Rows are points. Before rounding, the points of a table are all equally far from one centre. They may lie mostly on one side of it. Write the centre, to within rounding.

Points (8 x 2):
[[  0  29]
 [  9 -14]
 [ 60  17]
 [ 33  44]
 [ 54  32]
 [  1  -6]
 [ -4  10]
 [ -4  19]]
Centre: [28 12]

Points (17 x 11):
[[  9 -12 -28  42   6  -7   4  12  38 -23 -49]
 [ -3 -17 -30  16  -4 -30  40 -11   3  17 -42]
 [-15  28 -36 -13   2  -3   1  15  39  35 -38]
 [  5 -17 -25   7  26 -26 -25  34  32 -29 -53]
 [ 10  -5  -3  23   3  -4  37  10 -14 -10  -1]
 [  9  22 -49  -9  29 -49  -6  47   9 -14 -29]
 [ -3  -6   4  11 -47 -13 -32   0 -18   7 -23]
 [-19  -4  -7  10 -17 -28  32   3 -10  36 -16]
 [ 12  28 -42  -9  -4   1  17  10  28  22 -54]
 [ -2  13 -11  26  38 -25  10  26   8  30 -60]
 [-31  28 -38  37   8 -40   9  14  28  25 -17]
 [  3 -21 -28  39   9 -33  16  28  23 -14 -56]
 [-15  31 -13 -36 -31 -34 -20  11 -22   5 -23]
 [ -5  14 -39  24 -15 -57  25  18   3 -20   0]
 [  5  18  -4  41  -6 -18  24  23  21 -35  -9]
 [ -8 -23  -9  33   9   3 -38  20  11   9  -1]
 [-16   7 -10  49  31 -27 -17  28 -30  -8 -25]]
Centre: [ -4  10 -19   7   1 -22  -8  12   3  -2 -28]

Points (27 x 24):
[[ -3 -18 -11 -32   9  -9   7  11   9 -29   2  13 -21  11  24  52 -56  -6
    0   7   8  47  -7 -26]
 [ 26   4 -21 -42   1 -11 -27  30 -34 -11  -8 -21 -13  -3 -17 -12 -29   1
  -23  -9   5  29 -26   4]
 [ 18  17 -29 -28  -5 -30 -16  -9  18 -22   2 -12   2  16  36  29 -25  13
   -5   1 -25  24 -24   1]
 [ 25  -8  -7 -18  -2   3  -4  15 -44  -3  14  -2 -15  -3  35   4 -46  10
   18   7 -10  57 -27 -33]
 [ -9  19 -17 -26   7   7 -47  15 -25 -15  24   0 -23  13  15  15 -56  -6
   10   2  -1  60  -2   2]
 [ 45  11 -18 -27  11  -1  -8   9 -36 -23  16   1   2 -18   8  21 -37 -28
  -11 -12 -33  24 -33   3]
 [ 12  27 -32 -28 -13  13 -22  -2 -30   7   4 -17 -18  -7  13  10  -9   4
   -6 -33  20  14 -24  10]
 [ 35   7  -3 -48  21 -30 -20  -5  -5   6 -11 -25  -6  10   4  20 -36   6
   -2  24  -9  35   6  -5]
 [ 41  12 -45 -33   7   2 -15  39 -40   4   8 -27  -8  -8  18  21  -8  -7
   -7  -7  13  -5  -7  -3]
 [ 15  31 -22   3  23   4  -2  21 -18 -47  -5 -19  -4   0  26  25 -27 -29
   -4  14   9  19 -22  21]
 [ 21  20 -32  -7  31   1 -26   7 -25 -19 -25   8  19  -7   3  19 -21 -12
  -15 -12 -33  21 -25   0]
 [ 13   6 -21 -25  22  -2 -35 -19  -2  11   2  -6   9  -4 -10  31 -25  15
  -18   8 -35  30 -29  -1]
 [ 13 -13   2 -26  16 -17 -13  49 -19 -14 -25  -6 -22   7   6 -12 -38   9
    2  24   7  17   2  -2]
 [ 13  27 -10 -23 -21  11 -19   4 -16 -18   2   1  -5  27  25  53 -35  17
   15   3   4  32  15  24]
 [  4  12 -30  -1   7  26 -22   7 -21   5  19  -3   8  12  -1  52 -13  -7
    4  -3  52  27  -7   1]
 [ 36  12   7 -24  -1  -5  16  34   4   1 -11  -5 -14  -8 -22  28 -40  -8
  -11   6 -12  22   8  12]
 [ 19   5  -6 -54  34   1 -28  21 -41 -14 -18  -4 -11 -20  30  24 -22  12
    7 -14   8  40  -5 -11]
 [  3   0   7 -40 -23  11 -39  25 -16 -33 -10   7  -7 -21  21  42  -3 -12
   -7   3 -16  29 -34 -13]
 [ 10   1 -24   4  24  19 -34   0 -16 -38 -13 -29 -22 -10  37  18  10   0
   -6   0  -7  49  -2 -11]
 [ -2  -6  -8 -35  36   0 -13   8 -14   4  14 -18  18  -5  17 -18  -4  29
  -17   2   4  29   5 -12]
 [ 16  11  -9  -6   0  11 -20  10 -58 -12 -13  -5  -3 -34  14  31 -38  -9
    3 -11  24  32 -19  10]
 [ 29  34 -37  -9  18   6 -22  16 -18 -14  -9 -13  -2  34  28  16 -33   2
   13 -20  -5  -9   1 -18]
 [ 41 -26   0  -4  -2 -17 -37   6 -12 -16  -8 -18  17  -8  22  -1 -22  15
    3  29 -15  34  -4   6]
 [ 29 -20   8 -49  23  11 -11  32  -6 -21  11 -11 -10   1  35  23 -44   6
    6  32  20  20 -24  -8]
 [  9  17 -17 -19 -17   8 -20  -4 -29  -9 -10 -16  24 -27  -1  38 -10 -27
  -21 -12  -9  12 -15 -36]
 [  0 -15  24  -7  24   9  -3  -6 -29 -13  -7  -7 -18  -3 -10  19   0 -12
   10  14 -17  25 -33 -30]
 [ 11 -17  -1 -42  26  19 -14   7 -23  -6   7 -31  -6  14  14  23 -43  24
   34  23  -4  33  -8  -3]]
Centre: [ 13   1 -13 -15   4   5 -14  13 -12 -15   7  -4  -4   2   9  22 -19  -1
  -1   3   1  24  -4 -12]

Points (27 x 24):
[[  6 -33   0  -6  41  32  -4   4 -16 -28  23 -22  29 -31 -16  -8  27 -15
   28 -16  -6 -37  -1 -35]
 [ 22  -1  18  13  16  10  15   1  -8  -2  36 -14  -9 -11   0  -7  -3   4
   13  -6  -1 -26 -25 -57]
 [ 36  16 -26   2  27  41  -8   2   7   1  17 -15  19 -13 -12 -12  25   9
   10  -5   9 -15   6 -57]
 [  7  14 -19 -19   7  17 -26  21  10 -36  18  -2   5   3  -4 -29 -12 -15
   24   9   0 -18  -3 -30]
 [  8 -19 -15 -18  13  17   0  -5 -24  -2 -16 -15  26 -20 -25 -57  -8   6
   11 -25 -15 -25   3 -30]
 [ 45 -28   2  -3  30  13  17  30   5  -8  11   9  40  -8 -24 -17  15 -12
    8 -29  11 -26  11 -38]
 [  7 -24  11 -10  47   6  -4  30  19 -12   5  -9  12  -3 -27 -24 -26 -10
   -8 -18 -10 -11  26 -51]
 [ 21  -2 -25  -4  32   9   8   3 -22 -39  25  -1  -8  -5   9 -11  25   6
  -24 -13 -13 -24   9 -50]
 [ 30 -29 -27  23  24  53  -6  -2 -29 -26  -3 -11  -5 -10 -11   9  20   1
   23  -1   4  -1   7 -29]
 [ 17   7  22  24  25  15 -19  10  -4 -11   8 -24  -1 -15 -12  -9   7   9
   36   6 -30 -24  -9 -17]
 [ 25  12 -16   7  41   9   9   3  -6  -6  26  -9  -9  -1 -20 -28   6  15
   11 -13   8 -28  22  -3]
 [ 33  -4 -14  -7  13   5 -14  -7 -23 -33  37  10  -5  17 -13 -30 -15   6
  -12 -15   9 -20  14  -8]
 [  4  -3 -33 -21  25  20  11  27 -27 -34  11 -14  11 -18 -14  -1 -18 -12
   12  -1 -14   3   0 -35]
 [ 38 -17   2  -3  42  19 -21   8   2 -21  22 -21  18 -10  20  -7  32 -23
  -22   3   9 -28  27 -32]
 [ 18  -7 -32  -1  37  26   4  32 -24  -7  26 -26  -4 -16 -31  -6 -16 -11
    9 -22 -11 -11   5 -17]
 [ 35 -21 -14  14  29  13  13  21 -30 -20   2   1  29   0   8 -12   1   4
   -4  12  -3 -31  26  -1]
 [ 30  19 -13  -1  20  34   8   6 -32 -31  36  -9 -10  -1 -18 -19  14 -13
   -7   2  -8   0  13 -11]
 [ 49 -25   0   3  32  60  -8  10  -3   4  12  -4  27  11   2 -16   3 -20
  -31  -1 -13 -26  -5 -33]
 [ 18 -14  -9 -13  33  34 -27  26 -10   1  41 -27 -10  -1 -13 -28  19 -16
   19 -40  -7  -6   4 -43]
 [ 33 -23 -20 -47  12  16  -9  -2 -22 -22  33 -22 -12 -31  -8  -1  31   5
   -3  -7 -19 -11  -6 -14]
 [ 32  -6   1 -19  19  10  15  21 -17  -6 -23  -4   8  -7 -44 -19  13 -24
   12 -31  -6 -11   1 -19]
 [ 35 -35 -17  -1  13  27 -24  -1 -19 -22   8 -41   3 -30 -22 -33  11  22
    5   2  10 -16 -14 -13]
 [ 10 -14   6  10  32  43  -8  17 -14  13  13 -12 -20  -4  -3 -40  30 -21
   21   1   3   5 -15 -46]
 [ 27 -24   9  39  22  30  -3  16  -3 -32   9 -26   8   2  11  -9  13  18
  -11  20 -10   8   7 -20]
 [ 42 -39  23  -1  21   8 -11  23  -6  -9  11   5  -2 -31 -38 -28  23 -11
   22 -16   1   0  36 -39]
 [ 34  -5 -14   9  24  53  -5   9  19 -16  -3 -15  24 -22  13 -27   7   8
   -5  17   2 -20  17  -9]
 [ -1  -7   2   7  12  -7  -6   1 -16  -7   3  13  12   1 -28 -15   1 -14
  -32 -22 -32 -39  -5 -25]]
Centre: [ 21 -26  -4  -4  17  16  -8   0  -2  -7  12  -4   7  -7  -9 -16   7  -8
   3  -3 -12  -5   5 -26]

Points (31 x 24):
[[-16  29 -27 -12   0  40 -33 -21   7 -19  19   5 -37 -11 -13 -28 -13  16
   14  27 -45 -35   6  -3]
 [-16  38  -6   8   9   4  12 -18   3 -28 -11 -11 -53 -14 -12  28   4 -15
   14   3 -20 -20  29  20]
 [-43  35  10 -24 -14  43 -40   3 -10 -17 -11  -7 -45 -30 -20  16 -14  -3
  -17   8  -4 -16   6  10]
 [-48  19 -21 -24   7  17   2 -42 -28 -33  -3   8  -6  13 -41  47  16  12
    6  28 -15 -19   0 -25]
 [ 18   7  -4 -13   2  21  -1 -22 -44  30  24 -15  -8   4  11  33 -21 -12
   22   6  -5 -52   9 -33]
 [-39  13  -6 -43  30  16   2 -30 -37  13  47   1 -28   0 -32  37  -8  13
   21  -4 -15   0  -7 -21]
 [-18   2 -14   7   9  46 -10 -33  -6  21 -33 -11 -43   9 -11  33   1  21
   42  -7 -10 -38   3 -14]
 [-32  19  19 -32  -8  18  40 -12   3  -7 -16 -16   0  -5  19  16 -34  20
   21   3 -31 -11  -1 -30]
 [-26  36 -29 -23  32  18  10 -28 -16 -17 -19  -7  -7  16 -38  12  19  30
   24  16   3 -37 -20 -27]
 [-16  34 -14   3   6  60   8  14 -27 -25 -25 -28 -28   9 -24   8 -17 -10
   18   5 -49 -30  -9  -7]
 [ -7   6 -23 -31   3  16   5 -18 -14   4 -22 -28 -21 -41  -1  11  -7  20
   -5  42 -50 -26  13  -9]
 [-43  25 -20 -53  22  -1 -23 -21 -35  -2   7  28  14   0 -13   5   5   4
   16   3 -39 -16 -16 -21]
 [ -6  43  -2 -30 -10 -10  19  -8 -40  -2 -19 -18 -17   3 -18  15 -18   5
  -25 -15  17 -37  -1  -6]
 [  1   1  27 -11  11  29   2  -8 -11   5   1  -7  -6 -26 -11  13   2  14
  -14  39 -26 -48 -14   1]
 [ -3  19  -2 -38 -15  12 -33  16  -2 -31 -35   5 -14  -7 -12  17  13   6
   19  13 -23 -55  -1  -3]
 [-10  38 -23 -26   8   1  21  -4 -32   3  -8  12 -29 -25  -5  26  -1   8
    3  14 -20 -51 -17 -35]
 [-13  45  -7 -31 -26  13  -4 -28 -25  -9 -26 -52 -17  19  -7  -2 -21  20
    4  28 -42 -45 -11 -54]
 [  7  16 -38 -23  -6  31   7   4 -34  13  11 -24  -8   3 -21   6  25   0
   39  14 -17 -24  -2  16]
 [-26  28  28 -35  -9  42 -18 -12 -21  27   9 -24 -32  15 -19 -12   8 -19
   -4  22  10 -27  11  -3]
 [ -8  42 -39  -5 -11   9  -6  32 -50  15 -25 -14 -12  23 -20  11  15   6
   15  17  -4  -2   6 -13]
 [-12  43   7  -3  23  -8  -8 -44 -45  -8  23  30 -45 -10  -4  20 -17   4
   17   8  -5 -32  -1   2]
 [ 17  32   8 -34  -1 -13  -4  -3 -32  -7 -31  10 -23 -21  14  17 -14 -24
   19  27 -42 -26  15 -19]
 [-22  -9 -13 -42  15  27   7  -7 -34  19  16 -15 -32   8 -23  19  12 -35
   28   7 -37 -14  11   0]
 [-15   3  -3 -36  -7  12 -35   7 -37  14   2 -12   5 -29   2  27 -15 -18
  -12  -5 -48 -41 -16 -14]
 [  3   8 -29 -47  10  10   5 -45 -17 -28 -39 -12 -25  -9 -30  35   6  16
    5  27 -27 -11  17 -20]
 [-13  19 -19 -24   3  11  15 -26 -37 -44 -22  18 -14  48   8  14  -1  -7
   16  10 -28 -27 -18 -19]
 [ -1  43 -38 -41   2  -9  -9  21 -30 -22   3 -12   5  -2 -13  16   2 -41
   -2  -2 -16  -3  -6 -17]
 [-38  28 -31 -16 -22  21   7   4 -25 -27 -19 -15  -2  17 -17  21  26 -26
   12  15 -18 -37  -4  -5]
 [ -6   9 -60   9  21   3 -17 -10 -19  -9 -14  -2 -46 -25   8  -2 -13   1
   17  20  -7 -22  13 -39]
 [ 12  50 -13 -41   4  19 -17 -39 -20 -20  11 -17 -44 -19 -20 -27 -19  -9
   15   3 -32 -42 -20 -19]
 [-12  24 -16 -23 -11  -6 -26  16 -48  19  27  -8   8  -5 -27   2  16   4
   19   7 -41 -39 -22 -11]]
Centre: [-13  21  -4 -14   3   7 -23 -16 -17  -6  -2 -20 -19   8 -10  15 -17   4
  15  13 -17  -8  -7 -16]

Points (28 x 24):
[[ 11  24  -6 -26 -20  59   9 -16   1   4 -33  40  12  12  16  20  14   7
  -14   2  -8  18 -15   0]
 [  0  32   7 -34 -20  28  -2 -24  -3  17 -15  36   4  -3  36  15 -17 -20
    3   5 -18   8  -5  19]
 [ 24  28  -6 -43 -17  37   7 -30   0   6 -27  15 -12  11   5   5   5 -14
  -22  23  12  21 -26  18]
 [  3  26   3 -22 -18  25  14   5  19  -6 -24  32 -16   9  25  16  15   8
   -6  -2 -24  35 -24  48]
 [  4  22 -12 -46 -16  52   7 -29   5  19 -16  15  -1 -23   6   7  -8  -3
   -5   7 -21  18 -13  40]
 [  6  19  -6 -35  -8  43  12 -23  12  14 -19  38 -10   8  31  25 -33   4
   -9  -4  -5   0  -2  25]
 [ 31  24 -14 -19  -5  50   4 -28 -16   1   0  19  -7  -4  28  13 -20 -14
    4   7 -10  28 -10  30]
 [  9  22 -13 -40  -8  50   8 -21  -7  -2 -28  46   2  -4  28  11  -6   6
   -3  14   4  -4   3  11]
 [ 28  25  10 -32 -25  32  10  -5  -1  20 -15  44  -1   1  31  -1 -24  -9
    3   7  -2   1 -11  29]
 [  5  28  -4 -46 -21  39  16 -19   4  31 -13  24  -2   1  17   7  -1  18
   -2  18 -14  27 -23   5]
 [-15  44  -5 -19 -18  48  10 -24  12  31 -19  11   4   6   4   6   2  -3
  -12  11   1  36 -19  10]
 [ 15  36   6 -32 -19  29   0 -14  14  -6 -33  10  14   1  34  28  -9  15
  -11 -15 -21  21 -10  26]
 [ -7  16  -2 -26   4  39  11 -38 -13  12 -32  43  18 -21  26  10  -7  -6
    7  13  -2  -1 -13  27]
 [ 26   3   9 -37   8  10  23  -4  -6  17 -10  31   9  13  34   8 -26   5
    1  -9   0  14 -16  45]
 [ 17   5  -7  -8  10  60  14  -6   0   8  -3  27  10  -6   9  14 -24  12
   -8   3 -43 -18 -26  25]
 [  2  -2 -17 -39 -15  36 -13 -11   7  15   1  29   3  11  33  23 -21  -7
   12  22   9  25 -17  10]
 [ 12  17 -14 -35  -6  55 -10 -24  -5  -1 -15  20  17  -3  22  22   5  14
   -6  17 -24  14  12  36]
 [ -6  11 -22 -36 -24  53   7   3   4  13   4  36   4   8  31   7  -2  -9
  -26  -7  -9   3 -13  32]
 [  1  -1  19 -33 -33  41  19  -8  12  18 -17  14  13  -4  40  -7  -7   4
   -6  12  -5  27 -33  28]
 [  4  34  19 -32 -11  43  16  -8   4  14 -18  44  13 -10  22  -1   7   7
  -12   8 -18  29 -10  38]
 [-15  15  -1 -17   0  45   7 -25  10  11  -7  31   7   9  37  13 -32 -21
   -2  -5  -1  26 -22  21]
 [ 21  -1   3 -34  -9  53  -6 -20  -6  24 -27  12   0   2  24  16  -8   3
    7  11  12  38  -8  18]
 [  6  21 -11 -36 -20  36   8 -15  -2  12 -21  28  -9  16  43  27  -5  -6
  -12   7  -3  26  -6  22]
 [  5  21  -6 -32 -15  50 -25 -21   1   5 -15  14   4  -3  24   4 -23 -19
  -20  -4  -6  25  -9  22]
 [ 14   4   5 -25 -16  48  11  -1  14   9  -3  27   3  22  21  36 -19   2
  -14  -3 -11  37  -3  35]
 [ 16   8  -7 -41 -26  24  -2 -33   3  -7 -20  45   5  -1  26   2  20  18
    3   0   9  32 -21  27]
 [ 13  21 -16 -43 -12  57   3 -16   0  -1 -22  28   4  15  30   4   2  19
   -2   9  -7  14 -13  23]
 [-16  36 -15 -48 -17  49  -1  -7   0   7  -9  15  16  -8  21   8  -3   2
   -9 -14 -18  -2 -16  12]]
Centre: [ 9  4  1 -4  1 16  6 -9 17  2  0 10  3 -9  7  8 10  2 -5  2  3  2 -8 15]

Points (28 x 24):
[[ -9 -23 -40  -3 -42 -19 -10  -6 -13  13  13 -20 -30  -3   7  21  11   0
  -31  -8   8 -15 -14  -8]
 [-11   1 -27  22 -30  -9  10   4 -20  10   6 -13 -12  12   4  33   9 -16
  -27 -11  12   4 -57  -5]
 [-13 -18 -31   4 -37 -10  -7  -3 -15  -8   0 -35 -15   2  17  33 -22  -6
    0  -6  21   7 -36 -16]
 [-21 -27 -31   2 -21 -21   5 -21   2  11  28 -12  -8  16  10  -2  -8  12
  -17   6  13 -11 -36 -17]
 [-18 -29 -41   7 -20  -7  -1 -26  -7  -2  -3  -3  -9  14  -1  20  -7  17
  -17   1  20  13 -27 -24]
 [ -4 -20 -34  14 -25 -15 -13 -18  -8  16  21  -9 -22  35  -4  22   6  11
   -1  -4  13 -13 -18 -28]
 [-27 -14 -20  -6 -31 -12 -13  -2  -7  18  15 -26 -13  -1   0   7  -9 -11
  -30  -9  16  12 -29  -8]
 [-22 -18 -11  17 -36 -23   3   3 -24   4  22  -8 -19  18  -2  19  -7   9
  -31  -7   6 -11 -45 -21]
 [ -7 -15 -43 -18 -32 -12  -5   1 -11   0  26 -22  -2   5  12   0 -18 -19
  -24  -7  33  -3 -15   4]
 [-10 -12 -25  40 -47 -11 -12 -10   0   3  -3 -30 -16  -6   0   6  -9  -7
   10 -18  17   6 -15 -24]
 [-13   7 -29  32 -24  16   0 -18  15   2  37 -31 -17   8   6  38 -17   9
  -25 -10   4   7 -24  -5]
 [-27  -7 -43  16 -39 -20 -10   0 -17  28   8   0 -18   7  11  11 -12   5
  -14   3  14  20 -25 -30]
 [-23 -23 -40  11 -21 -22   5  -1   2  -4   2 -28 -13   3   3  31 -20  -2
  -25  -1  29  -2 -29   4]
 [-37  -8 -26  15 -27 -16   4 -11 -15   4  11 -23 -27  14   1  17  -2  15
  -15   4   0   5 -41 -21]
 [-24 -19 -23  29 -41  -9   0  -9   4  21  15 -21  -5  -2  -6  20 -17   8
  -33 -18   7  11 -20 -23]
 [-24 -28 -20  17 -28   1  12  -3 -14  23  -4 -32 -13  17  19   0 -16  16
   -2  -6 -10   7 -24 -19]
 [-20   1 -46   7 -33 -27  -3 -13  -1  14  21  -6 -18  -7  16  25  -7  -1
  -21 -12  10  -2 -42   5]
 [-28 -14 -28  10 -38 -16  -5 -18   5  -3  26 -11 -28   0  19  -6   0  -4
  -38  -4   0  18 -20  -4]
 [-13 -28 -33   2 -14  -8  13 -22 -10   9   5  -9  -9   4  14  28 -20  17
   -6 -13  17  25 -18 -26]
 [-28 -15 -26  20 -40 -13   1 -10   4 -20  26 -23   2  -8  -1  19 -31   1
  -21 -11  -6  22 -26  -2]
 [ -5  -2 -20  19 -36 -16 -11 -11   7   7  18 -22  -9  -9 -12  11  19  16
  -15 -20  -2   3 -20 -34]
 [-22  -3 -34   3 -34 -22  -3   5 -12  20  23 -16  -3 -11   8   6 -21  13
  -19 -17  18   0 -43  -8]
 [-30 -27 -11  14 -19 -17 -11 -17   2  10  14 -15 -18  -2   2  12  -8  10
   -7 -14  20  10 -27 -23]
 [  0 -21  -9 -16 -19 -13   6 -14  -8  -1  21 -23 -26 -12  -4  22   5 -23
  -27   2  -4   7 -19 -17]
 [-30 -18 -32  29 -40 -14 -12 -12 -11  -5  14 -28 -19   5  19  27  -9  -2
  -24 -12   0  11 -30 -18]
 [-10 -11 -21  -1 -34  -2  11 -18  -1   5 -13  12 -14   3 -28  19  -2   8
   -1 -16   7   4 -28  -2]
 [ -4  -6 -60  33 -19 -10  -7   9  15  10  11 -31 -21  -7  17  10 -10   5
  -20   6  26  15 -35 -20]
 [-31  -6 -46  13 -32   7   2  -6  12 -17  18 -36  -7  16  -1  25   3  17
  -24 -15  -1  11 -11 -14]]
Centre: [  0  -6 -30  19 -18   4   7  14  -4  -6  16   0 -13   1   7   9  -9  -4
  -8  -2  -1  -1 -11 -11]
